Every row gives one point. To make a cloud, some directions were put in groups of two or more. Within a group, all points are equally far from the middle, so they leave a hole (a ring in 2 directions, a hollow ball in 3). The other directions are filled evenly. Then the cloud was stretched, turned, moved and blurred a little. How many holes are there, and how many directions does each take, smallest first?
(in the rows, 128 means zero)

Cloud (14 x 2):
[[112  65]
 [136 114]
 [107 163]
 [124 135]
 [ 68 152]
 [115 134]
 [109 184]
 [ 63 135]
 [137 112]
 [103  92]
 [171 140]
 [119 111]
 [141  90]
 [125 152]]
Holes: 0

Cloud, 20 rows:
[[158 163 151]
 [152 192 116]
 [110 145 135]
 [162 164 159]
 [ 91 126 110]
 [103 134 127]
 [143 123 153]
 [151 116 118]
 [144 100  97]
 [125 153  73]
 [146 159 112]
 [ 90 134  80]
 [149 118  82]
 [124 172 115]
 [153 146 109]
 [ 93 205 102]
 [127 185 143]
 [101 190 111]
 [147  98 108]
 [126 139  71]]
Holes: 0

Cloud (30 x 4):
[[118 163 170  93]
 [148 123 149  88]
 [144 179 100 141]
 [ 86 159 139 170]
 [119 102 121  81]
 [ 86 175  97 144]
 [103  99 126  83]
 [123 176 148  82]
 [ 79 150  91 151]
 [139 180 106 152]
 [140 137 172 110]
 [148 134  88 146]
 [146 169 106 156]
 [101  77 152 128]
 [112  90 141  92]
 [152 152  95 149]
 [131 120  86 103]
 [112  81 137 159]
 [141 125  81 128]
 [ 76 116 141  86]
 [131  90 137 164]
 [114 178 123 167]
 [133 147 176 110]
 [145 123 165 149]
 [107 193 102 136]
 [146 150 146  84]
 [ 71 108 158 135]
 [145 144 141 169]
 [105 161 156 165]
 [ 74 106 152 101]]
Holes: 2 (2, 2)

Cloud (53 x 6):
[[125 133 143 186  90 143]
 [114  73  93 125 158 127]
 [ 99 143  77 132 131 174]
 [ 81  84 130 179 116 102]
 [115 155 112 180 165 161]
 [ 84 111 135 177 180 153]
 [ 91 131 158 167 167  86]
 [146 111 167 149 126  97]
 [158 140 150 142 139 108]
 [ 88  91 164 183 114 115]
 [119 106 151 103  82 129]
 [121 145  72 119 150 138]
 [ 66 123 181 125 132 143]
 [135 148 124 104 108  99]
 [ 74  87 132 179 115 108]
 [ 68 143 151 180 132 152]
 [129 126 156 110  99 167]
 [ 69 110 157  99 137 152]
 [142 115 149 180 113 105]
 [149 114 131 174 149 168]
 [ 98  99 142  98 156  88]
 [103  89 126  99 154  93]
 [125 117 175 126  93 148]
 [112 143  73 159 152 163]
 [ 92  97 181 113 105 118]
 [ 82 101 127  94 164 149]
 [ 80 106 106 172 176 152]
 [ 93 123 146 104 181 111]
 [116  89 153 172 144 170]
 [ 56 105 130 104 117 144]
 [126 112 115 112  80 112]
 [133 103 106 175 124 181]
 [ 55 122 117 174 116 138]
 [156 111 154 129 157 130]
 [ 70 125  88 133 151 163]
 [102 155 117 188 129  99]
 [104 154 147 146 184 118]
 [ 95  81  97 146 157  99]
 [ 96  76 115 156 100 106]
 [127  96 154 102 136 165]
 [114  98 105 143  76 145]
 [102 142  77 164 167 137]
 [132 136 155 166 111 174]
 [128 143  97  99 132 169]
 [130 138 167 141 100 164]
 [ 60 134 103 162 112 147]
 [ 61 125 114 175 135 161]
 [127 134 155 109  94 162]
 [115  82 120  95 159 136]
 [128 155 125 105 111  98]
 [138  87  92 164 146 162]
 [136  86  91 152 129 108]
 [130  81  98 116 136 107]]
Holes: 3 (2, 2, 2)

Cloud (77 x 8):
[[108 101 133 137  83  95 119 108]
 [ 94 117 112 114 151 132 183 111]
 [151 159 157 184 101  99 159 117]
 [116 106 154 176 153 100 206 153]
 [119  61 104 180 143 171 192 126]
 [164 138 112 119 194 132 199 163]
 [107 129 123 152 143 128  99  89]
 [153  97 103 169 122 148 152  77]
 [ 83 103 193 121 157 137 140 124]
 [126  83  84 185 171 162 162 114]
 [177 146 136 116  74 120 116 105]
 [157 100 132  73 131 129 103 156]
 [110  77 114 217 124 160 158  99]
 [161 147  84 139 192 123 125 162]
 [112  83 103 157 161 105 105 152]
 [123 180 151 130 118  85 156 135]
 [137 143 110  84  92 134 115 185]
 [166 133 106  39 110 100 104 140]
 [105  88 145 130 107 101  94  87]
 [172 135 180  88  91  90 154  81]
 [122 121 168 121 146 138 173 101]
 [ 91 112 107 156 155  92 185 175]
 [ 88 150 155 105 113 128 117 154]
 [135 176 128 155 140  93 150  92]
 [135 103  66 181 106 142 171 144]
 [101 127 119 116  78 126 161 102]
 [127 116 119 167 145  82 172 127]
 [131 125 147 131  96 117 121  71]
 [128 160  94 133 149 145 162 172]
 [132  93 140  58 129 100  96 125]
 [109 138 154 105 132 134 172 173]
 [129 134 140 137 138 129 127 173]
 [119 117 129 136 119 109  94 153]
 [109  99 151 160  97 164 126 101]
 [ 89  73  99 114 112  97 148 126]
 [ 96 152  96 136  93 129 121 129]
 [ 99 107 140 154 150 120 166 136]
 [140  70 181 137 138 132 138 126]
 [138 173  93 128 165  89 158 120]
 [166 112 128 145 119  84 135 102]
 [133 113 112  94  91  71 113 126]
 [101  49 104 204 154  99 179 151]
 [157 128 162 112 129 115 147  90]
 [179 174 149  87 149 137 155 122]
 [179 127  99 140 126  81 137 159]
 [179  90  65 190 184 127 174 112]
 [157 155 134 143 108  73 125  87]
 [144 170 161 147 142  70 191 129]
 [125 143 122 140  81 117  93 166]
 [152  91 113 199 149 154 185 174]
 [ 77 118 153 185 183 112 138 119]
 [185 141 144 109 103 143 164 127]
 [172 103 145 181 165 108 130 108]
 [ 98  78 117  98 118 115 134 149]
 [120 114  82 123 165 130 115 148]
 [122 173 141 152 134 130 116 117]
 [148 144 152 112 135 149 171 127]
 [101 110 102 142 128  97 122 152]
 [146 129 133  81 105 134  82  73]
 [109 132  93 129  98 118 162 146]
 [169 113 127 107 174 150 107 121]
 [ 94 152 110 102 122 100 147 120]
 [115  73 147 120 154 137 136 155]
 [100 100 115 125 174 185 123 150]
 [187 152 126  78 116 119 116 123]
 [169 119  74 117 129  92 125 120]
 [147 113 140 134 103 112 104  95]
 [117  61 113 146 142 155 197 136]
 [110 109 104  98 127 150 160 157]
 [104 158 119 179  72 135 133 108]
 [123 119 162 171 164 157 135 164]
 [154 128 114  92 152  97 176 109]
 [159 148 147  85 106 121  65 113]
 [126  98 123 116 115 117 101 119]
 [182 137 164 119  98  79  99 126]
 [114 101 158 110  92  93  78 137]
 [149 110 112  85 185 131 120 168]]
Holes: 0

Cloud (105 x 9):
[[ 95 132 104 107 104 149 175 135 128]
 [111 123 118 121 123 177 175 103 132]
 [128 173 152 140  80  97 114 135 170]
 [133 119 102 111  86 149  83  86 116]
 [126 179 149 131 151 103  81 139 148]
 [141 110 127 110  96  82 128 175 129]
 [189 114  92 102  96 126 118 139 176]
 [151 109 129 158  46 138 168  90 125]
 [100 113 110 112 111 129 171 195 129]
 [157 139  75 106 194 131  77 164 129]
 [169 177 113 130 125 117  94 109 138]
 [201 157  42  91 156 190  88 130 153]
 [128 104 123 113 187 137 128  78 129]
 [141 131  84 147 103 137 148 164 170]
 [172  94 113 172 134 138 108 122 129]
 [124 136 158 159 122 121 157  79 148]
 [141  81 116 115 105  77 134 148 157]
 [150 139  62 139 154 150 108 143 106]
 [168 121 131 173 144 153 123 146  90]
 [103 131 165 126 139 152 132 147 181]
 [ 97 173 149 163 111 174 124 146 180]
 [184  91 163 130 138 147 149 156 114]
 [140 155  73  99 187 157  90 142 102]
 [114 153  91 132  66 148  94 131 171]
 [110 124 159 165 149  84 110 137 188]
 [ 99  87 113 130 129 150 147 161 152]
 [141 170 107 117 117 124  42  74 175]
 [165 127 158 137  94 162 119  88 106]
 [127 142 111 149 105 191 140  98 163]
 [138 130 105 171 195 161 124 148 123]
 [129 139 131 121 185 138 146 108 117]
 [140 180 143 107 154 141  77 120 119]
 [ 85 135 108  80 157 128 105 110  94]
 [108 140 147 105 193 170  68 136 113]
 [147 129 133 144 106  95  74 147 194]
 [168 128 162 151  65 170 178 138 168]
 [132 110 137 166  70 106 143 151 149]
 [116 131 129 144 117 161 135  89 162]
 [ 69 123 123  79  84 113 140 121 125]
 [107 108 118 157 161 100 126 129 113]
 [141 144  92 107 142 115 141 130 181]
 [109 117 129 124  52 113 105 122 180]
 [197 143 166 172 130 174 136 160 108]
 [108 152 153 138  85 139 156 182 148]
 [120  89 156 153 103 174 131 124  94]
 [169 149 132 129 100 132 158 108 139]
 [ 74 113 135 133  80 138 143 110 146]
 [ 58 154 157 142 129 156 145 128 131]
 [134 165 155 157 122 138  74  84 125]
 [155 153 145 149  62 130 117  87 201]
 [118 149 141 105 135  80  79 118 160]
 [147 172 104 101 100 132  83  96 184]
 [135 118 132 114 180 130  75 131 105]
 [150 107 134 165 152 106 134 166 211]
 [124  84 171 107 155 107 117 126  91]
 [109 174 139 136 135 148 125 117 185]
 [116  78  95 138 102 146 159 149 167]
 [ 86 120 185 132 154 107 124 115 143]
 [ 93 144 113  95 177 105  96 138 103]
 [128 121 102 103 143 146  93 111 116]
 [ 88 117 122 161 157 126 183 133 152]
 [104 121 138 135 170 182  90 124  87]
 [159  76 140 153 123 156  81 154 165]
 [119  91 113 100 138 143 153 185 130]
 [174 146  96 114 143  99  90 104 151]
 [162 162  63 113 139 165 104 105 164]
 [155 162 122 138 145  75 104 148 167]
 [164 142 166 128  81 139  83 121 151]
 [108 164 120 142  88 125 104  77 193]
 [113 154 137 152  50 124  91 123 184]
 [ 95 111 127 154 108 151 144  95 165]
 [100 112 113 153 177 109 124 141 120]
 [110 106 107 174 104 132 153  78 149]
 [135  99  90 136 127 129 105 157  65]
 [126 143 105 146 123 136 104 141  99]
 [149 156 128 132  52 175 132 129 202]
 [104 139 128 130 175  67 123 153 148]
 [129 155 134 181 113 136 194 139 155]
 [ 88 106 155 139 166  83 149 140 118]
 [144 106 131  97 131 114 116  94 110]
 [ 82 152 117 176  83 148 141 129 126]
 [ 92 166  78 135 100 151 115 120 111]
 [183 123 158 145  93 156 143 128 107]
 [129 145 136  83 123 117  92 159 165]
 [154 153 122 137  54 142  94  66 152]
 [ 92 138 168 191 112 109 182  99 139]
 [191 160 124 113 104 134 127 130 164]
 [133 160  68 100 140 149  93  76 125]
 [105 109 146  84 125 144 112 124  81]
 [128 131 126 139 112 124 113  82 123]
 [115 105 121 145  69 153 181 101 149]
 [ 98 138 120 108 119  87 161  98 142]
 [131  94 113 113  99 129 107 128 214]
 [ 95 108 123 141 155 144 167 184 106]
 [108 104  95 173 105  95 148 172 154]
 [ 87 103 120 141 182 131 133 153 111]
 [153 105 170 114 136 108  87 139 125]
 [ 90 138 112  95 192 126  84 140  63]
 [ 97 121 107 149 107 144 109 137 153]
 [148 151 111 156  95 179 137  79 219]
 [150 139 112 106 122 126 120 162  65]
 [135 109 102 185  82 102 161 114 154]
 [ 94 127 143 104 151  78 149  89 142]
 [157 146 149 153 160 152 121 131 154]
 [134 126 139 184 102 186 147 168 158]]
Holes: 0
